Rows are points. Each copy is the shape, with its points in the same order, turned, moved and blurred by noise. Some copies are also mirrored. Which?
(in the rows, 128 means zero)

Shape:
[[ 92 161]
 [156 107]
 [136 106]
 [145  77]
 [154 140]
 [ 84 212]]
Copy 1 (6 x 2):
[[164 168]
 [130  90]
 [147  99]
 [153  66]
 [118 122]
 [150 215]]
Copy 1 is: mirrored
Copy 2:
[[129  64]
 [138 144]
 [149 130]
 [171 153]
 [110 122]
 [ 88  27]]
Copy 2 is: only turned

Shape:
[[143  66 108 167]
 [ 96 153  97 143]
 [123 136 158  83]
 [ 75 130 183  72]
 [153 152 170  56]
 [201  73  74 125]
 [120 151 142 153]]
Copy 1, 7 rows:
[[152 166 109  99]
 [156 133 149 188]
 [ 91  82 152 148]
 [ 55  83 122 181]
 [ 85  50 175 131]
 [154 160 178  60]
 [156  99 121 161]]
Copy 1 is: only turned
Copy 2 (7 x 4):
[[162 121  97 189]
 [124 133  79  99]
 [ 94 118 162 119]
 [ 57  84 158 115]
 [ 93 138 206 109]
 [212 142 145 167]
 [ 96 157 101 134]]
Copy 2 is: only turned
Copy 3 (7 x 4):
[[189  89 190 107]
 [153 176 153 160]
 [109 106 102 143]
 [ 83  97 105 192]
 [ 94 104  66 120]
 [217  98 131  60]
 [117 146 160 133]]
Copy 3 is: only turned

Shape, 12 rows:
[[108 128  94 162  95  99]
 [ 52 111 177  95 101 195]
 [148 196 124 199 127 106]
 [105 151 129 169 131 151]
 [164 169  91 158  86 131]
 [142  93 169 114  89 183]
 [166 126  97 121 158 162]
 [130  91  87 162 177 129]
 [124  88  50 149 116 142]
 [161 120 144  95 190 102]
 [ 80 131  79 148 128 141]
 [127 140 127 168 190 128]]
Copy 1:
[[167 131  83 156 123 153]
 [170 249 125  75 100 115]
 [116 107  92 198 125  83]
 [142 152  85 132 113  90]
 [179 103 116 178 101 106]
 [187 174 169  86 135 105]
 [145  94 135  91  78 110]
 [129  89  81  81 116 141]
 [195  92  79 101 103 154]
 [ 73 110 160  98  98 146]
 [162 145  54 118  85 136]
 [ 90 114  90 105 114 105]]
Copy 1 is: only turned
Copy 2, 12 rows:
[[139 147  93 126 135 163]
 [138  46 183 107 198 118]
 [109 214 149 159 134 152]
 [133 162 147 122 170 136]
 [140 177 161 131  98 182]
 [108  72 190  88 113 127]
 [158 161 170  92  94  94]
 [144 173 106  78 124  82]
 [175 151 111  61 111 142]
 [126 139 140 153  89  54]
 [180 145 119 107 162 137]
 [116 193 135 126 144  73]]
Copy 2 is: mirrored
Copy 3:
[[139 129  67 146 107 111]
 [167  77 185 150 176  72]
 [149 149  48  49 129 164]
 [157 130  99 112 159 133]
 [168 135  80 102  78 151]
 [201 151 180 140 115  92]
 [157 158 145 130 122 198]
 [141 173 100 179 150 166]
 [159 136  86 201  96 159]
 [ 89 203 165 125 134 157]
 [136 107  81 164 143 151]
 [129 174  95 123 177 170]]
Copy 3 is: mirrored
Copy 4, 12 rows:
[[135 128 175 173  95 103]
 [238 114 152 128 152 171]
 [ 80 176 154 205 145 133]
 [137 128 164 174 148 147]
 [100 169 189 143 135 112]
 [195 133 122 100 176 110]
 [ 89  87 153 116 164 136]
 [ 99  58 142 168 139 116]
 [124  66 190 143 126  84]
 [ 95  93  77 129 129 159]
 [143  90 193 165 115 144]
 [ 97  90 129 193 157 160]]
Copy 4 is: mirrored

Shape (12 x 8):
[[143 141 149 153 129 162 158  95]
 [172 137  49  98 171 113 167 128]
 [185  99 151 103 104 121 112 183]
 [117 158 118 122 161 104 201 132]
 [137  91 162 148 131  75  97 209]
 [125 112 160 147 146 159 138 198]
 [134 197  90 120 114 103 143 141]
 [170  88  82 192 146 159 134  64]
 [137 168 148 132 161 130 228  70]
 [168  66 174 129 196 116  87 197]
 [172 112 152 135 160 144  73 138]
 [108 116  67  76 155 106 152 107]]
Copy 1:
[[170 124  99 148  93  82 119 139]
 [133 126 179 153  92  90 228 107]
 [ 92 182 141 133 162  96 123 102]
 [208 138 145  99 113  92 192 131]
 [122 153 192  92 195 114  96 109]
 [180 191 162 138 152 102  97 103]
 [152 126 125  96  95 117 188  63]
 [145  57 144 208 111  63 123 143]
 [212 136  97 120  71  50 180 172]
 [107 192 233 133 154  82  85 130]
 [ 96 144 174 151 105  98  86 120]
 [151 118 172 142  96 153 215 149]]
Copy 1 is: mirrored
Copy 2, 12 rows:
[[139 182  95 140 128 123 112 126]
 [110  90  89 148 187 101  64  74]
 [151  81 117 201 140 178 137 128]
 [113 163  97 130 198 102 126  68]
 [154 112 148 163 169 220 159  89]
 [105 142  82 155 167 203 156 118]
 [143 132 140 129 222 121  98 135]
 [152 156  80 110  85 149  39  96]
 [118 203  84 152 156  58 117  75]
 [ 87  96 139 204 116 224 138  70]
 [106 132 149 173 109 184  98 122]
 [102  88 128  96 156  83 104  82]]
Copy 2 is: mirrored
Copy 3, 12 rows:
[[114 139 129 122 143 126 122 195]
 [197 118 121 166 124 167 197 145]
 [ 93 100 129 101  77 182 143 100]
 [154  85  80 157 146 113 163 170]
 [ 90  91 121 120  66 102 138  59]
 [ 82  73 158 111 120 109 156 128]
 [150 101 101 188 157 163 126 124]
 [177 190 179 126  99 115 125 187]
 [143 121  67 145 152 120 150 240]
 [ 70 122 141 105  57 104 209  83]
 [ 78 167 154 120 106 135 162 108]
 [203 125  98 118 163 143 177 116]]
Copy 3 is: mirrored
Copy 4 (12 x 8):
[[121 161 156  96 101 109 124 158]
 [227 181  71 135 110  97 129 152]
 [115 193 111 137 207 108 107 153]
 [196 136 150 151 114  89 156 182]
 [117 133 109 140 235  62 151 129]
 [108 135 127 161 158  59  94 153]
 [168 173 122 175 117 130 187 154]
 [155 174 117  50  84  88 104  86]
 [184 160 183  87  74  91 145 207]
 [110 134  62 110 225  40 105 167]
 [ 88 159  67  89 161  99 121 154]
 [222 122  95 127 128 148 128 147]]
Copy 4 is: mirrored
